Each row is a point. Each copy is the shape, with its points in the same order, turned, moved and blurred by noise. Some copies are also mirrored. Which?

Shape, 5 rows:
[[  9.5 -13.2]
 [ -5.5  13.3]
 [-27.3  14.5]
 [ -8.0  21.1]
 [  6.3 -16.8]]
Copy 1, 5 rows:
[[  0.3 -24.7]
 [  4.2   7.8]
 [ -7.8  24.2]
 [ 10.0  17.5]
 [ -4.9 -20.6]]
Copy 1 is: only turned
Copy 2, 5 rows:
[[ -0.1 -12.6]
 [ -0.6  16.8]
 [ 18.2  28.7]
 [ -1.2  26.8]
 [  6.1 -13.4]]
Copy 2 is: mirrored
Copy 3:
[[  7.2 -11.1]
 [-11.5  10.4]
 [-35.7   7.8]
 [-17.5  17.7]
 [  5.4 -16.3]]
Copy 3 is: only turned
Copy 4 (5 x 2):
[[-5.7 -7.6]
 [ 8.5 18.1]
 [30.6 19.6]
 [ 6.9 27.0]
 [-0.9 -6.6]]
Copy 4 is: mirrored

Shape:
[[-32.7   4.1 -12.5]
 [ -3.5   4.0 -12.8]
 [-10.8  29.6 -12.0]
 [ 14.1  -0.3  -3.8]
 [ 12.4   5.1  11.2]
 [ 32.3  -2.1   6.4]]
Copy 1:
[[-34.1  23.0  -7.8]
 [ -6.4  15.5  -7.5]
 [ -7.8  36.9   8.4]
 [  8.5   2.2  -3.9]
 [  5.9  -3.0  12.6]
 [ 23.5 -11.0   3.5]]
Copy 1 is: only turned
Copy 2:
[[-38.8   0.9  -4.9]
 [ -9.7   3.1  -8.9]
 [-19.6  30.1  -9.2]
 [  9.3   2.1  -0.7]
 [  7.5   7.7  14.5]
 [ 29.0   2.4   9.5]]
Copy 2 is: only turned
Copy 3:
[[ 21.8  14.4 -22.1]
 [ -4.3   9.7 -11.0]
 [  0.0  34.8  -8.3]
 [-14.8   1.2   4.7]
 [ -7.5   5.8  18.0]
 [-26.7  -4.9  19.9]]
Copy 3 is: mirrored

Shape (10 x 4):
[[  1.8 -20.1  -6.1  10.4]
 [  9.2  11.4   0.3  13.5]
 [  0.2 -13.4  -9.2 -15.9]
 [ 16.6 -18.1   7.0  -2.7]
 [  4.1   8.0  -1.6 -10.1]
 [-10.9 -19.0  -7.3  25.4]
 [  7.7 -21.1  -2.8   2.7]
 [  0.0   3.6  -8.7 -16.9]
 [  0.8 -15.8  66.7  19.0]
 [ -0.9   8.0  -4.5 -11.0]]
Copy 1, 10 rows:
[[  7.1 -18.7  -4.1   5.1]
 [  9.3  12.3   2.1  13.3]
 [ -4.2 -10.9 -12.3 -16.4]
 [ 21.9  -9.8  -7.0 -10.3]
 [ -3.6  12.3  -5.3  -5.7]
 [  4.1 -28.0  10.9  18.0]
 [ 11.3 -13.9  -7.7  -3.6]
 [ -9.1   6.2 -11.9 -11.9]
 [ 43.0   1.1  52.4 -19.9]
 [ -8.6   8.7  -4.7  -5.9]]
Copy 1 is: only turned
Copy 2:
[[ 12.0 -13.2  -5.4  20.5]
 [  2.9  12.7 -12.6   8.8]
 [  7.6 -22.3   2.5  -4.1]
 [ 26.1  -6.3  -0.6   7.3]
 [  3.8   3.3  -1.7  -6.9]
 [  2.9 -13.4  -7.3  33.5]
 [ 16.7 -13.9   0.7  12.5]
 [ -0.4  -7.3  -0.4 -11.4]
 [ 32.7  32.1  42.2  38.3]
 [ -3.7  -4.1  -2.0  -5.5]]
Copy 2 is: only turned

Shape (7 x 4):
[[ 10.3 -16.2 -14.5  -2.7]
 [ 18.2 -19.9  11.6  -1.6]
 [ 18.7  -6.4 -18.7  -0.3]
 [ 11.5  15.4 -18.5  14.0]
 [-26.0   2.6 -13.9 -30.4]
 [-14.5  -0.6  -6.2   7.1]
 [-22.4   4.0   4.4 -13.8]]
Copy 1:
[[-17.8  18.7  -7.0  -2.2]
 [  3.4  30.4   5.7  -6.6]
 [-14.1  20.4 -17.8   4.1]
 [ -4.8   3.2 -23.0  21.0]
 [-18.2 -21.0 -12.3 -31.2]
 [ -9.3  -9.9   2.6   3.2]
 [ -0.7 -16.8   0.0 -18.7]]
Copy 1 is: mirrored
Copy 2 (7 x 4):
[[ -0.3 -15.1 -13.5 -15.5]
 [  5.3 -28.2   5.9  -2.5]
 [  6.0 -16.4 -26.6  -5.5]
 [ -7.2  -0.5 -28.4   6.6]
 [ -6.4  22.4  -2.2 -36.0]
 [-23.5   6.7  -6.1  -4.7]
 [-11.5  16.7   9.7 -13.9]]
Copy 2 is: only turned
Copy 3, 7 rows:
[[  0.4 -24.5 -16.1   7.9]
 [  1.2 -14.1   3.7  24.9]
 [ 11.3 -23.1 -16.4   0.2]
 [ 10.2 -19.5  -1.8 -23.6]
 [-35.7   1.2 -31.4  -9.6]
 [-20.8 -18.6  -0.2  -9.9]
 [-33.7   0.1  -5.3  -5.9]]
Copy 3 is: mirrored
Copy 4:
[[  9.3 -22.6 -13.1  -0.9]
 [ 15.6  -6.5  -8.0 -24.3]
 [ 14.5 -18.8 -19.4   9.3]
 [ -1.1   0.8 -27.2  18.9]
 [ -4.2 -26.8  24.9  25.9]
 [-18.6 -12.2  -3.6   6.7]
 [-13.3 -10.1  20.5   9.1]]
Copy 4 is: mirrored

Shape (10 x 6):
[[ -2.6  10.9   7.1 -22.5   7.3  16.6]
 [ 17.0 -21.0 -27.1  -5.9  -3.5  14.9]
 [  4.9  -3.9   4.1 -14.1  -9.4  28.7]
 [  4.8   1.3 -22.9  10.9 -23.2 -19.2]
 [-31.9  -6.7  10.5 -19.5   1.6  -5.7]
 [  2.5   2.2   6.1  10.8 -13.0 -25.0]
 [  9.7 -20.3  -7.9  15.1   3.3  -8.4]
 [ -1.9  18.4 -18.1  14.0 -38.9  30.8]
 [ 16.4 -29.6  10.7 -14.4   2.0   4.3]
 [ -0.2  13.9  13.3  -0.2 -11.2  -0.7]]
Copy 1:
[[  7.6   7.6  -0.3 -18.0   2.4  11.7]
 [ 14.8 -18.9 -37.7   2.6   5.6   6.9]
 [  9.3   1.5 -17.6  -8.2 -16.1  14.0]
 [-11.6  -0.2 -36.9  11.7   7.7 -28.6]
 [-24.6  -1.6  10.9  -7.3  14.5  15.8]
 [-11.6  -0.7  -4.6   7.3   8.6 -33.1]
 [ 13.3 -17.8 -12.9  19.2  11.1 -14.4]
 [ -5.7  31.6 -44.4  16.6 -16.0   5.8]
 [ 10.9 -33.8  -3.5  -4.9  -6.7   0.3]
 [ -3.2  13.4   0.0  -2.4  -5.7 -11.3]]
Copy 1 is: only turned
Copy 2 (10 x 6):
[[-11.8  15.0  -4.6 -26.6  12.1   5.4]
 [  2.4 -12.1 -28.5  -9.4 -11.4  30.0]
 [ -5.1   7.5   4.1 -19.2  -4.0  26.9]
 [ -8.9 -16.2  -7.5  17.4 -24.3  -6.8]
 [-20.4 -17.6   9.8 -18.6  29.6  -3.1]
 [  5.9 -16.1   6.8   8.9  -5.0 -19.4]
 [ 17.4 -18.5 -11.9   8.8   1.8   8.0]
 [-24.3  20.3   1.3  17.9 -29.3  28.2]
 [ 18.8 -15.3  -1.2 -26.7   1.5  19.0]
 [ -3.4   8.1  12.9  -4.5  -2.1  -4.0]]
Copy 2 is: only turned

Shape:
[[  2.4  -3.7   5.7  -2.8   9.4 -42.7  -0.5   5.4]
 [ 16.1 -12.3 -14.4  12.1  26.6 -14.6 -29.9   5.8]
 [-18.6   7.3  12.2   3.0   3.1 -21.9  -6.1 -11.4]
 [-36.6   1.4  -2.4 -32.4  -1.6   3.7  -5.1   6.5]
 [-34.8 -16.3  -1.6 -14.8   5.5  18.2  13.5  13.5]
 [-19.8  -5.1   8.7 -18.4 -16.8  11.6   2.8   8.0]
 [-14.3  -9.1   6.5 -20.3  -8.9  10.0  11.4  12.8]
 [-23.9  16.9   4.7 -19.0  -3.6  11.1   4.3  29.2]
 [  5.8  -2.6 -30.2  18.5  27.0 -21.7 -10.5   4.6]
 [ 19.2  -1.5  -9.8  -3.0  45.3  -9.9 -12.9  -4.6]
 [-13.9   2.7  -8.1 -21.1 -16.2   3.0  -0.5  -0.6]
 [ -4.9   7.1  13.9  14.3   4.4 -15.3  -8.1  -5.4]
 [ 18.2   3.2 -26.2   8.2  33.3  -9.7   2.3  -6.5]]
Copy 1, 13 rows:
[[-13.0   1.7  16.3  12.1  12.4 -20.3  11.6  -2.9]
 [  4.6  22.6   9.7  -4.3  10.0 -25.0 -31.5  -2.3]
 [-22.2   8.6 -13.7  18.3  -5.5  -7.4  12.4  -5.4]
 [-10.7 -26.6 -29.9  12.9  -2.2  14.8   3.6  22.5]
 [  3.0 -14.8 -10.4  16.7 -13.0  32.0   2.2  25.8]
 [ -7.8 -13.1 -15.3  -1.4 -24.4  11.8   9.9  10.9]
 [ -2.3 -18.7  -6.1  -1.0 -18.5  25.0   9.3  12.7]
 [-23.8 -12.4 -12.4 -14.1  -1.9  19.6   9.6  30.5]
 [ 13.2  26.8   0.6   7.4  29.0 -16.3 -14.2   5.9]
 [ -3.3  10.9  10.7   3.3  22.0  -5.9 -32.8 -16.2]
 [  1.2 -17.2 -24.3  -3.1  -2.6   3.6  14.1   4.9]
 [-19.4  22.7  -5.5   8.8  -4.6  -7.0  11.4  -4.5]
 [  8.6  18.6   3.9   3.0  33.7   1.7 -15.4 -17.5]]
Copy 1 is: only turned
Copy 2 (13 x 8):
[[  4.1 -38.3  17.8  -8.3  -6.4   0.3 -10.3  -2.4]
 [ -9.2 -14.5 -14.5 -27.8   7.2  17.0 -20.0   9.9]
 [-11.9 -13.4  17.9   0.7 -21.6  -9.4  -9.0 -11.4]
 [-25.9  11.8  42.2   1.5  -1.8  -2.3  14.6  15.2]
 [-21.0  16.6  28.3  22.3  20.7  -2.7  12.3   8.9]
 [ -6.2  16.0  38.3  11.9   0.3  12.1   9.4   1.6]
 [ -1.3  12.0  37.1  11.2  11.2   6.6  10.9   0.8]
 [  6.2  21.7  37.7   4.6   0.7 -11.6   3.8  20.6]
 [ -3.9 -24.2 -24.9 -16.0  -1.3   1.3  -1.7  16.9]
 [ -5.8 -15.5 -14.1 -36.8  20.1  -5.0  -4.6  -4.7]
 [ -6.1   7.7  29.7  -3.0 -11.5  12.4  18.2   5.5]
 [  0.2  -6.5   7.4  -2.8 -16.6  -3.3 -15.7 -11.5]
 [  2.6 -15.0 -22.6 -23.5  10.5  -2.9  12.3  -0.3]]
Copy 2 is: only turned
Copy 3, 13 rows:
[[  7.7   0.1  26.4  -2.1   4.6 -22.5  -6.7  22.6]
 [ 34.1 -17.1  15.9   6.0   8.2  13.8 -20.6  13.8]
 [-14.9  13.0  19.4   2.5  -3.1  -4.7 -16.4   6.7]
 [ -8.8   7.1  11.0 -27.8 -13.6 -10.9 -15.6 -31.3]
 [  4.4   8.1  -4.8  -6.7 -29.5 -15.6  -5.6 -34.5]
 [ -8.7   5.0   0.4 -23.6 -33.1  -4.7  -2.2 -14.4]
 [  2.0   7.5  -1.0 -21.5 -30.2 -13.7   5.6 -13.0]
 [  4.9  27.4  -4.7 -32.4 -24.2  -9.8 -18.3 -11.7]
 [ 30.2 -11.3  -1.3  12.3  20.5  -2.6 -19.9  12.1]
 [ 40.8   6.5  25.0   5.3  19.9  14.3  -3.7   2.8]
 [ -8.9  -0.1  -3.1 -27.0 -11.0  -3.0  -1.8 -10.7]
 [ -3.4  11.9  15.8   5.9 -10.7   4.8 -13.3  17.8]
 [ 31.3   3.1  -3.1   8.8  26.0   7.3   1.5   6.7]]
Copy 3 is: mirrored
